Each row is a point. Each copy is the shape, with its points in the same order, turned, moved and blurred by noise. Is it also mirrored, or only turned?

Shape:
[[-28   4 -13]
 [ 50 -10  61]
 [-18  10   9]
 [ 22  -6 -31]
 [-37  29 -20]
 [-27  -9 -13]
 [ 23 -19   4]]
Copy 1 (7 x 3):
[[-25 -15  -3]
 [ 64  42  17]
 [-16   5   5]
 [ 17 -25 -37]
 [-46  -6 -18]
 [-18 -28   4]
 [ 33  -9  -5]]
Copy 1 is: only turned
Copy 2 (7 x 3):
[[ -5 -36 -18]
 [ 36  27  63]
 [ 12 -28  -9]
 [-22  25 -17]
 [ 12 -36 -46]
 [-23 -26 -13]
 [ -3  14  14]]
Copy 2 is: mirrored
Copy 3, 7 rows:
[[ 14 -10  15]
 [-33  84  -8]
 [  4   2  19]
 [ 39  24 -22]
 [ 36 -16  41]
 [ 10 -13   5]
 [  7  35 -26]]
Copy 3 is: mirrored
Copy 4, 7 rows:
[[-16  -9 -19]
 [ 15  23  81]
 [-24  -6   1]
 [ 26  10 -21]
 [-41   3 -31]
 [-10 -19 -18]
 [ 24   0  17]]
Copy 4 is: only turned

Shape, 9 rows:
[[-11  23  -2 -19 -11  24]
 [ -2  -7 -52   9 -53  50]
 [  4  -3  -2  22  10  -1]
 [-28   2 -18  39  14 -33]
 [  8   9  -5  43 -21 -40]
 [  0  -8 -49 -38 -42  26]
 [ -5  -6  -7  33  10 -39]
 [ 27   5  -7 -31  35  26]
 [-17 -27  30  36  14 -42]]
Copy 1, 9 rows:
[[-33  22   6 -22   1  26]
 [-19  17 -36 -20 -67  38]
 [ -8 -13 -12  10   9   5]
 [-23   3 -36  42  16 -17]
 [ 22  21 -18  39   3 -12]
 [-27  24 -13 -49 -54   1]
 [ -1  -5 -18  33  12 -24]
 [-18 -25   0 -53  23  12]
 [-11 -22  14  58  14 -26]]
Copy 1 is: only turned
Copy 2:
[[-13 -32  24   8  11  18]
 [-36 -79 -12  39 -34   9]
 [  5  -1 -19  18   3   8]
 [-27  19 -24  26  15 -22]
 [-11  30 -10  13 -35 -17]
 [-10 -90   5  10 -15 -11]
 [  0  29 -31  10  -1 -25]
 [ 46 -42   7  17  29  14]
 [ -4  36 -48 -24  12  -3]]
Copy 2 is: mirrored
Copy 3, 9 rows:
[[-41   0 -24  18   3  16]
 [-18 -50 -41  28 -41  50]
 [ 12  -9  -1  12  20  20]
 [ 15 -13   6 -29  35  43]
 [ 32   9  17 -17  -7  40]
 [-38 -48 -34   5 -43   7]
 [ 26  -7  17 -21  23  24]
 [-14  -9 -34  29  21 -33]
 [ 20  -6  55  -7  38  25]]
Copy 3 is: mirrored

Shape (14 x 9):
[[ -1 -23 -25  27  -5   8 -26  11  20]
 [ 10 -15 -13  58 -14   9  18  23  22]
 [ 27  24  18   5   5 -33 -21  12 -45]
 [ 45  24  40  11  17 -71  27  10  32]
 [ 42  37  28  34 -31   0 -33 -51 -25]
 [-74 -27   0   1   3   3  30  21  24]
 [ 27 -29  17 -15  10 -39  19  -6 -22]
 [  1 -27 -21 -28 -23  11  58 -18  15]
 [ 55 -19  -7 -30  19 -38 -35   8   7]
 [ -1 -17  14   7 -22   8  11  36 -23]
 [  8   2  34 -26  17  25  -2 -15  26]
 [ -1 -18  21 -25 -57  23 -32  33 -24]
 [  3  45 -21 -22   4  27  -7   8 -17]
 [  1  26 -25  20  -5 -15  11 -32  -1]]
Copy 1, 14 rows:
[[-16 -31 -30   6  13  10 -13 -20   7]
 [-20 -31  -8  18 -19  23   1  30   3]
 [ 45  28  17   2  22 -13 -24  -3 -25]
 [ 32  17  -4 -31  18 -39  32  59  10]
 [ 33  16 -14 -23 -37 -23 -20 -13 -81]
 [-68  14  21  17   5   8  10  -8  43]
 [ 39 -16  35  -3  -4 -41  20 -10  19]
 [ -5  -7  -2  29 -50  -5  51 -34  37]
 [ 63 -24 -13 -24  28 -19   1 -32  25]
 [ 11   2  21  21 -26  16 -12   0  24]
 [  4  17  -7 -48 -14  15  28 -38  10]
 [ 14  19  -7   8 -44  14 -64 -34  27]
 [ 20  38 -20  16   9  34  19 -39 -19]
 [-12   5 -20  25  -1 -19  31  -8 -33]]
Copy 1 is: mirrored
Copy 2:
[[-14 -11 -12   5  -8  23 -35   2 -38]
 [ -3 -19  14  46   2   4 -21   5 -47]
 [ 48   6 -22   8   7  -9 -29 -15  36]
 [ 36  -1  31  18  14 -76 -45 -52  -7]
 [ 39  17  -1  46 -59  20 -22 -51  27]
 [-42  -8  26 -29  19 -11  33  18 -33]
 [ 22 -35   7 -12  31 -10 -18 -48  20]
 [-13 -53  -6  -6   1  -4  42 -49 -42]
 [ 28 -19 -28 -34  15  -6 -66 -50 -10]
 [ 35 -19   4   3  17  13  14   7 -16]
 [ 13  29   9 -19   2   9   6 -64 -35]
 [ 61 -13 -10 -37 -27  40  15  15 -15]
 [ 18  24 -58   3  -9  -5  22 -23 -13]
 [-16  -7 -23  34 -23 -24  -4 -34  -2]]
Copy 2 is: mirrored
Copy 3:
[[  5 -32 -33  25  13  19 -22  -3  -2]
 [-25 -21 -41  41   7  36  17   7   8]
 [ 13  -7  46  29 -12  -7  19  15 -35]
 [  5  12  44  56  -3 -10  43  24  58]
 [ 23  -1  14  21 -33  -9  45 -61 -32]
 [-56   3 -14 -10  64  19 -32  16  16]
 [  5 -27  30 -11   5 -11  33  34  13]
 [-15  12 -41 -48   5   5  18  29  28]
 [ 57 -33  24  14 -18  -8  -9  34  20]
 [-34 -17   8  -3  -7  34   2  21 -16]
 [ 25  16  19 -20  16  38  -1 -17  27]
 [-25 -21  18 -25 -44  29 -39  -5 -26]
 [ 22  43  -3   0  -1  20 -10  12 -39]
 [  8  18 -26  18  15 -22  25  -5 -13]]
Copy 3 is: only turned
Copy 4, 14 rows:
[[-14 -46 -42  30  -6  18 -35   9  13]
 [  8 -22 -33  58  11  18  -9  -7  40]
 [ 17   1   6  14  16 -37 -43   8 -27]
 [  7   4   8   5  35 -71  10  38  43]
 [ 30 -43  40   3  19 -27 -80 -27  20]
 [-68 -11 -10  34  19  51  19  12   1]
 [ 14 -33   4   6  29 -33  15  21 -22]
 [ -7 -42  -3 -13   0  26  49 -25  12]
 [ 14 -41 -32 -24  -6 -43 -19  43 -16]
 [ 11  -4   6  41  -5  23  -2   6 -12]
 [ -1 -23   9 -33  29  30 -19  29  22]
 [  5 -18  29  20 -52  30 -33  21 -30]
 [ -2  19 -16 -27   0  19 -38 -28  -9]
 [-17 -26 -10   5  24 -15 -23 -43  20]]
Copy 4 is: only turned

Shape, 17 rows:
[[ 10 -19 -11  57  72  15  10  -3   7  14 -59  23]
 [-21 -39 -41 -15  46  40 -24  34  -9 -10   5  -5]
 [ 11 -46   7  19  29   0   1  -8 -12  44 -14  -7]
 [ 22 -15 -29  38  -9   6   7 -10 -26 -10 -51   7]
 [ 40   5  -2  37  13  52 -14  33  16   6 -10  22]
 [  9  39  62   7  30 -20   8  23 -11 -31  27 -11]
 [ 19 -51 -42 -10 -32  19   5   1  -4 -48   8 -45]
 [  5   7   3  41  -2 -15  17  -3 -38  23   1  -5]
 [ 17  25  22  27  10 -14  20  33  -1  -6 -42  15]
 [-39   0  -5 -16   1 -15   0  32 -13   3   0 -25]
 [ -6 -15  19 -37  16 -42  25  41 -12  13   5   1]
 [ 33   5 -20   1  19  41  35  -5 -15  20  17  -1]
 [ 28  10 -19  21   0  33  16  38  44 -20  10 -24]
 [ 55  48 -20 -20  39  -4 -12 -30 -11  -7   7  -1]
 [ 22  46  22 -33   6  35  18 -38   4  30  12   9]
 [ 18 -34 -22  43 -33 -32 -35   6  46  48  10   9]
 [ 30  30  18  -5  -2  11  68 -58 -10  22  41  49]]
Copy 1, 17 rows:
[[ 25   7  43  59  -8  45   0  38 -34  -4 -35 -26]
 [-12   4 -54  39 -20  33 -27  20 -17  58 -11 -14]
 [  3  17  12  28 -17  -2  24  52 -40  18  14  -5]
 [ 13   0   4  16 -43  -1 -23  16 -28 -41  -6 -37]
 [-36  23   4  48 -41  46  10  10  22 -16  -6 -14]
 [-32   9   5 -18  47  31 -25  26  13 -15  20  53]
 [-14 -21 -81  24 -28 -41 -25  27   4 -12   9 -24]
 [ 13  16  14   1  -8   8  -4   7 -32 -20  45   0]
 [  9  15  33 -14  -1  33 -12  22  19 -28  -5  -7]
 [  6   7 -15 -18   5  -4 -34   6   6  42  24  -3]
 [ 25  16 -24 -44  17   9   9  35   6  28  12  14]
 [-18 -16 -22  25   0  30  42  -6 -19  -7  23 -20]
 [-21  -2 -22  49   1  13  -7  10  55 -15  14 -25]
 [-43  34 -28   5  50  20  10 -11 -37 -33  -9 -27]
 [-55   0  13  -9  25   3  50 -30 -18   1   0  -6]
 [ 16  91   1  46 -37 -39  20  18   9  -1  22  -8]
 [ -5 -14   0   1  21   8  81 -46 -27 -42   7  33]]
Copy 1 is: mirrored
Copy 2 (17 x 12):
[[-36 -31 -53  39  46   7  48   9 -23  46   1  11]
 [-31 -58 -30 -16   9  44 -10  49   0   1  21 -35]
 [ -9 -38  -7  37  16  -8  13   5   7  47   0 -30]
 [-23 -39 -17  53 -22  19  27 -14 -13   5   4  24]
 [ 45 -39 -53  17   7  21  10  18 -14  21  22  25]
 [ 26  14   3  10  34 -29 -28  37 -41 -33 -30  13]
 [ -8 -55  -1  23 -26  43  -7  -7  46 -58  -6 -22]
 [ -2  -6  18  47  -6 -23   8   9 -18   8  18   2]
 [ -2 -18 -24  25   2 -26   9  16 -22   7 -23  52]
 [-27 -18   9  -6 -26 -18  -5  49   3  -7  -7 -10]
 [-22 -31  20  -6   9 -46 -40  28  10  12 -28   5]
 [ 24 -50   7   5  26  -6  24  -7  -1  -6  37  -6]
 [ 30 -29 -50  -1   1  -1  15  21  30 -37  11  17]
 [ 13 -19 -20 -16  19 -15  -2 -50 -47 -19  14 -15]
 [ 49 -10  30 -41  22 -11  27 -23 -22  10   5  -3]
 [  9  16 -47  40 -37 -12 -16 -11  62  48  21 -14]
 [ 33   7  67  -5  55 -12  10 -42   1   9  40  30]]
Copy 2 is: only turned

Shape:
[[-16 -14  17  -7   4  -5  -4 -20 -16 -12  57  19]
 [  1  24  -7  -5  43  19   8  -6  -6  20 -12  46]
 [-11 -14 -31  39 -10  12  25 -27  -9  -3  -3  35]
 [ -1   5  27 -11   4   2  44 -31 -25 -33  -6  43]
 [-31  20 -14 -20  11 -26 -10 -33 -18 -31   0 -25]
 [ -9  59  47 -18   4  14  17  11 -38  42 -17 -43]
 [-34  -4  -3  -1  -1  13  11 -41   2  -3 -14  32]
 [-33  38 -29 -16  -7   5  -1 -11  80 -22 -15  36]
 [ 27  -4 -19 -23 -19 -30  -1  -2  25 -19   4 -20]
 [-28 -22  10 -23  -5  19  -1  -3 -33 -21 -25 -10]
 [-27 -10  17  48  16   9   0  30  31 -26  22  28]
 [ 39 -14 -19  29  21 -16  20 -10  80 -21  22 -26]
 [-31 -19 -20 -19  39 -58  22 -30  -7  -9  -7  42]
 [-17 -20 -10 -10  93   6  57  14 -37  49  -1  33]
 [ -5 -18  29 -14  43 -11  22 -30 -31  82 -34  -1]
 [-24  24  -5   5 -16  -7  -4 -22 -26  -7 -40  50]
 [ 11  -7 -17  13  -5  20 -12   0  53 -34 -12  43]
 [ -3   8  17 -16   9  -8 -19 -40 -31 -32 -14 -18]]
Copy 1 (18 x 12):
[[-12 -20 -23 -31   3   6  29 -19   0 -23  57  -4]
 [ 11  -5 -26  -5  -7   9   7 -13 -12   7 -10  55]
 [-46 -39 -33  25 -17  15  10 -11  20  -8   3  15]
 [-14 -14 -29  -6  -3  -9  56 -19   0 -49 -16  14]
 [-36  16 -36 -12  10 -18  -7 -24 -46 -18  15 -26]
 [ 19  79 -11  30   0  -1  52  10 -34  17  15   1]
 [-50  -4 -15  -3   0  19  14 -29  -3 -23  -1  25]
 [-30  27 -31  -5  23  19 -64 -18  22 -56  -5  43]
 [ -4  10 -15 -17 -12   3 -31  14   8 -30   5 -46]
 [-41   1  -8  -9  25  22  34  16 -36 -14  -4 -13]
 [ -4 -34  -4  21  57   2  -7   1  28 -22  39  25]
 [ 24 -17 -12  10  20  12 -55 -32  57 -14   0 -46]
 [-45 -22 -18 -50  -4 -49  -2 -30   3  -3 -11  15]
 [  7 -20 -34 -38  18 -17  49 -15  11  78 -24  48]
 [-12  27  31 -17 -29  -1  50 -27  -7  62 -17  17]
 [-49  -4 -13  17 -23 -11  11   4 -28 -35  -5  43]
 [-10 -32  -7   6  14  33 -41   2  20 -51  -7  23]
 [-17   3  -7  -2  -1  -2  18 -23 -56 -29   6 -29]]
Copy 1 is: only turned
Copy 2 (18 x 12):
[[ 26 -35  39  15  12   0 -28   8 -41 -12  27   3]
 [-25   0  36   5  32 -15 -14   3  -4  33  -8  35]
 [  2 -28  -2  17  10  -5   7 -40   6 -12  -8  29]
 [ 11 -24  62  -2  -2  26   6   2 -11 -14 -37  25]
 [-16  16  22  -2  16 -10 -11  12 -57 -49 -12 -25]
 [ -9  59  23  32   3  27  31  54 -34  43 -10 -26]
 [-25 -26  28   5   7  -2   6 -25 -13  -4 -11  -8]
 [-60   4  60  20  25 -36   1 -14  46 -48  15 -18]
 [ 19  27  10 -12  -3 -19 -29  21  15 -49   8 -21]
 [-10 -26   1  16  -6   9 -18  24 -18  -7 -48 -27]
 [ 22 -37  34  50  25 -60  18  15  14 -11   4  11]
 [ 58  21  30  -7  33 -76 -12 -20  38 -35  16 -25]
 [-23 -38  33 -61  19 -26   3   7 -28 -26  -5  22]
 [ -3 -33  14 -39  78  -9   3  32 -15  73 -19  32]
 [-11   1  11 -48  -4  -8  11  11 -28  87 -10 -20]
 [-50  -6  15  13 -23  -2  13  -7 -13 -17 -24  33]
 [-12 -13  35  34  10 -45 -23 -17  50 -31  -5  12]
 [  3  12  27   2 -14  -7 -22   2 -57 -23 -36 -23]]
Copy 2 is: only turned
